Each row of a before or after table is a point. One or more steps were done to the points. Then noise was added and the rows were shuffled. The steps act on columns, c1 being the first. Write out the steps. A step turns or swaps two columns, mirrors them in a line or flattens them onto one, adds a multiple of one to another, or multiplies or shifts one. Angles are multiples of 10 degrees, from the lower column toward the higher: turns from -170 to 170, lines from 10 to 170 but not 90. Use the fewest steps. Two steps may share a column if one is a turn and the other turns, adds or multiplies; they go together, in the order done. Otherwise the lowest column goes first.

Before (10 x 3)
[[-0.32  0.48  0.62]
 [-0.24  0.27  0.59]
 [ 0.12 -0.18 -0.27]
 [ 0.46  0.49 -0.49]
 [-0.09 -0.02  0.56]
 [-0.13  0.52  0.27]
 [-0.49  0.43  0.21]
 [-0.43 -0.51 -0.05]
 [ 0.83  0.24  0.67]
 [ 0.13 -0.67 -0.16]]
After (10 x 3)
[[-0.31 -0.52 -0.21]
 [ 0.01  0.52  0.01]
 [-0.03 -0.17  0.00]
 [ 0.14  0.50  0.07]
 [ 0.04  0.49  0.01]
 [ 0.07  0.27  0.03]
 [ 0.04 -0.67  0.02]
 [ 0.92  0.24  0.55]
 [-0.26  0.44 -0.15]
 [ 0.19 -0.01  0.09]]
Steps: flatten c1 and c3 onto the line at 30 degrees

Before (11 x 4)
[[-0.15 -0.24  0.21  0.45]
 [-0.41 -0.04  0.70 -0.23]
 [-0.09 -0.58  0.15 -0.03]
 [-0.66 -0.35  0.27  0.48]
 [ 0.62  0.03  0.09  0.45]
 [-0.33  0.57  0.27 -0.42]
 [ 0.26  0.25  0.13  0.14]
 [-0.13  0.85 -0.94  0.19]
 [ 0.20 -0.01  0.58  0.11]
 [-0.66  0.64  0.33 -0.18]
 [ 0.22 -0.53  0.08 -0.35]]
After (11 x 4)
[[ 0.64 -0.67  0.31 -0.17]
 [ 0.00  0.21  0.58  0.11]
 [ 0.84 -0.14 -0.95  0.20]
 [ 0.25  0.26  0.14  0.13]
 [-0.35 -0.67  0.27  0.47]
 [ 0.57 -0.33  0.28 -0.41]
 [ 0.03  0.60  0.08  0.45]
 [-0.04 -0.42  0.69 -0.23]
 [-0.57 -0.08  0.15 -0.01]
 [-0.25 -0.15  0.21  0.46]
 [-0.54  0.19  0.08 -0.36]]
Steps: swap c1 and c2

Before (12 x 6)
[[-0.28 -0.03  0.45  0.29 -0.36 -0.12]
 [ 0.67 -0.11  0.29 -0.16  0.25 -0.24]
 [ 0.45 -0.09 -1.29  0.07  0.11 -0.16]
 [-0.14  0.99  0.47  0.03 -0.22 -0.35]
 [-0.63  0.10  0.06  0.18 -0.53 -0.42]
 [-0.11 -0.16  0.46 -0.26 -0.25  0.00]
 [-0.47 -0.06  0.37  0.03  0.76 -0.31]
 [-0.64  0.51  0.30  0.16 -0.27 -0.49]
 [-0.65 -0.05  0.23 -0.27 -0.27 -0.43]
 [ 0.48  0.77  0.06 -0.09 -0.53  0.51]
 [-0.07  0.10 -0.87 -0.10 -0.32 -0.23]
 [-0.57 -0.07  0.40  0.09 -0.09 -0.51]]
After (12 x 6)
[[ 0.46  0.05  0.90 -0.09 -0.90 -0.22]
 [ 0.63 -0.16 -0.40 -0.11  0.01 -0.26]
 [-0.09 -0.26 -0.17 -0.19  0.51  0.00]
 [-0.67  0.19  0.32  0.08  0.46 -0.43]
 [-0.14  0.02 -0.21  0.98  0.49 -0.35]
 [-0.04 -0.10  0.82  0.09 -0.37 -0.21]
 [-0.66 -0.26 -0.01 -0.03  0.36 -0.45]
 [-0.63  0.17 -0.08  0.52  0.39 -0.51]
 [-0.27  0.29 -0.10 -0.01  0.55 -0.14]
 [-0.44  0.06 -0.79 -0.07 -0.34 -0.30]
 [-0.53  0.08 -0.25 -0.08  0.30 -0.49]
 [ 0.47 -0.10  0.31  0.73  0.49  0.50]]
Steps: swap c2 and c4; turn c3 and c5 by 140 degrees

Before (8 x 9)
[[-0.18 -0.04  0.04 -0.35 -0.07 -0.08 -0.22 -0.49  0.48]
 [ 0.34  0.68  0.25 -0.11 -0.24 -0.59  0.14 -0.17  0.18]
 [ 0.68  0.13  0.10 -0.04  0.52 -0.23  0.06 -0.49  0.04]
 [-0.10  0.37 -0.11  0.24 -0.16  0.04 -0.75  0.17 -0.33]
 [-0.31 -0.20  0.25 -0.43  0.80 -0.07  0.43 -0.34 -0.15]
 [ 0.47  0.68 -0.26  0.28  0.13  0.14 -0.06 -0.01  0.09]
 [-0.03  0.47  0.72 -0.02 -0.09  0.23  0.37 -0.05 -0.33]
 [ 0.33  0.90  0.83 -0.85  0.18 -0.19 -0.72 -0.34  0.83]]
After (8 x 9)
[[ 0.51 -0.33 -0.19 -0.10  0.10 -0.66 -0.09 -0.20 -0.07]
 [-0.50  0.04 -0.10 -0.12  0.82  0.20  0.42  0.28  0.30]
 [-0.04 -0.02  0.48  0.00 -0.09 -0.52  0.39  0.57  0.35]
 [ 0.11 -0.29  0.19  0.24 -0.12 -0.34 -0.75 -0.29  0.21]
 [ 0.51 -0.45 -0.35 -0.45  0.55 -0.04  0.06  0.29  0.22]
 [-0.28 -1.01 -0.19 -0.84  0.16 -0.70 -0.72  1.11 -0.51]
 [-0.38 -0.01 -0.55 -0.19 -0.05  0.11 -0.20  0.36 -0.11]
 [ 0.16 -1.41 -0.09 -0.27 -0.24 -0.30  0.17  0.32 -0.09]]
Steps: turn c1 and c4 by -40 degrees; turn c2 and c6 by -120 degrees; multiply c2 by 1.6; turn c8 and c9 by -150 degrees; turn c3 and c8 by 60 degrees
